Rows are points. The ring and each string are closed loops that go straight from each point to the next, and from the last back to the first. Before rounding, they use only three directions, however many columns there are. Count how often each string passes through the ring. Passing back the other way cancels.
In the rows, zero is written as 128.

Ring (9 x 4):
[[184,133,83,126],
[151,128,85,163],
[116,112,95,176],
[77,98,111,166],
[56,101,129,117],
[66,103,131,91],
[124,101,121,62],
[169,106,104,71],
[189,123,89,99]]
String (14 x 4):
[[96,70,123,108],
[84,92,135,58],
[113,128,128,29],
[142,151,112,45],
[192,138,97,49],
[166,164,93,85],
[141,118,100,117],
[165,91,91,142],
[166,100,81,178],
[118,146,83,207],
[87,134,103,169],
[66,134,113,151],
[7,100,135,155],
[52,68,133,123]]
Times through: 1
String (12 x 4):
[[165,170,87,110],
[221,173,71,104],
[200,168,76,115],
[166,166,82,132],
[128,156,96,132],
[114,143,92,176],
[81,132,99,194],
[94,132,105,149],
[115,106,104,141],
[136,68,97,166],
[142,100,96,145],
[144,142,94,124]]
Times through: 0

Ring (10 x 8):
[[161,156,139,163,70,94,108,135],
[159,183,151,161,72,97,99,128],
[152,194,158,160,86,104,98,125],
[135,183,158,159,125,118,108,123],
[119,151,150,158,162,130,127,127],
[109,126,144,156,178,133,148,136],
[107,113,142,154,174,129,161,144],
[113,108,140,153,155,121,166,151],
[129,110,135,156,124,109,155,151],
[152,128,132,161,87,98,127,143]]
String (31 x 8):
[[152,118,123,165,105,106,117,134],
[166,112,114,170,84,99,104,131],
[178,144,126,167,45,85,97,134],
[165,185,154,159,45,85,107,139],
[160,196,160,157,52,88,107,136],
[144,180,159,156,88,101,120,137],
[146,147,138,163,109,110,112,130],
[161,162,136,167,90,105,88,120],
[165,217,161,162,63,98,77,117],
[156,249,182,156,60,97,85,121],
[143,212,172,155,88,104,107,129],
[138,183,161,156,105,109,119,133],
[141,144,138,162,121,114,115,129],
[151,155,136,166,112,113,97,120],
[155,187,151,163,93,107,89,119],
[160,232,171,159,63,97,82,119],
[159,248,183,155,48,91,90,126],
[148,209,171,154,72,97,111,134],
[145,163,148,159,99,106,116,133],
[149,143,135,163,105,108,111,130],
[173,140,123,170,70,96,89,125],
[173,148,129,167,55,89,97,132],
[167,153,138,162,51,86,111,140],
[144,163,154,155,82,96,132,145],
[137,144,143,158,116,110,129,138],
[147,123,129,163,106,106,124,137],
[155,100,115,167,101,103,121,138],
[155,111,125,162,79,93,133,148],
[152,126,135,158,75,91,138,151],
[140,154,153,154,86,97,141,150],
[139,138,140,160,117,111,127,137]]
Times through: 5
String (24 x 8):
[[143,164,149,159,103,107,117,133],
[145,158,144,161,107,110,111,129],
[137,190,165,154,101,107,120,134],
[139,225,179,154,97,109,104,125],
[137,221,173,157,117,118,94,116],
[137,171,148,163,138,124,100,116],
[136,148,141,162,136,121,114,125],
[132,154,149,158,126,116,126,133],
[127,187,166,154,129,118,122,130],
[133,159,150,158,125,116,123,132],
[140,143,137,163,128,118,112,126],
[134,167,155,156,116,112,125,135],
[141,213,174,153,89,104,111,131],
[161,242,178,157,52,93,85,123],
[168,196,151,164,59,94,83,122],
[162,150,131,167,87,103,95,124],
[145,143,138,162,109,109,117,132],
[145,175,157,156,83,99,123,140],
[163,175,150,159,53,87,110,139],
[181,153,129,167,39,83,92,132],
[167,141,128,167,71,95,100,130],
[152,130,127,166,107,109,110,129],
[147,171,153,157,88,101,119,137],
[150,192,162,156,73,96,113,136]]
Times through: 3

Ring (10 x 12):
[[115,203,87,126,185,151,157,115,129,97,148,165],
[103,196,104,107,185,120,150,102,111,89,116,189],
[99,164,126,101,162,92,137,99,100,98,92,192],
[106,119,145,109,124,77,123,107,99,119,84,173],
[118,83,156,122,91,76,114,120,105,140,90,145],
[137,69,153,134,73,89,115,136,119,152,112,115],
[145,81,142,138,80,105,122,142,129,149,131,106],
[149,116,119,143,105,134,136,144,141,139,156,104],
[143,153,98,146,135,157,148,141,146,127,170,113],
[130,187,85,141,166,165,156,130,142,112,168,136]]
String (26 x 12):
[[92,208,102,102,198,116,151,94,105,82,107,205],
[89,232,107,67,223,89,158,80,90,52,87,236],
[102,204,109,88,194,103,152,95,103,75,104,204],
[111,181,109,109,171,117,147,109,114,96,120,176],
[102,244,88,83,226,122,167,93,109,56,120,213],
[110,232,72,126,208,167,166,112,133,87,157,174],
[123,165,91,159,147,169,147,132,142,132,164,128],
[131,169,84,162,148,179,151,138,150,132,177,118],
[145,172,81,158,147,182,155,145,157,127,190,106],
[151,154,101,135,135,148,150,142,146,120,170,113],
[135,135,119,128,126,122,138,131,129,123,138,131],
[144,124,126,123,116,113,137,134,129,123,138,125],
[164,93,139,120,87,101,131,147,134,132,143,100],
[162,75,138,145,70,117,125,155,141,155,152,82],
[137,106,123,153,99,134,129,141,137,150,146,107],
[135,120,124,136,113,121,133,133,129,134,137,124],
[147,123,127,120,115,111,137,136,130,122,139,123],
[136,132,118,134,122,127,138,133,132,128,142,126],
[133,134,111,147,123,142,138,135,137,136,150,121],
[143,164,84,161,142,181,152,145,156,133,187,105],
[135,203,70,151,175,189,164,136,154,112,189,126],
[123,167,94,148,151,158,147,129,138,124,157,135],
[122,147,115,130,138,126,139,123,125,121,132,145],
[110,203,99,105,189,125,155,106,116,85,126,184],
[93,249,95,71,234,106,165,83,98,47,102,232],
[94,208,98,109,197,126,153,98,110,86,115,198]]
Times through: 1
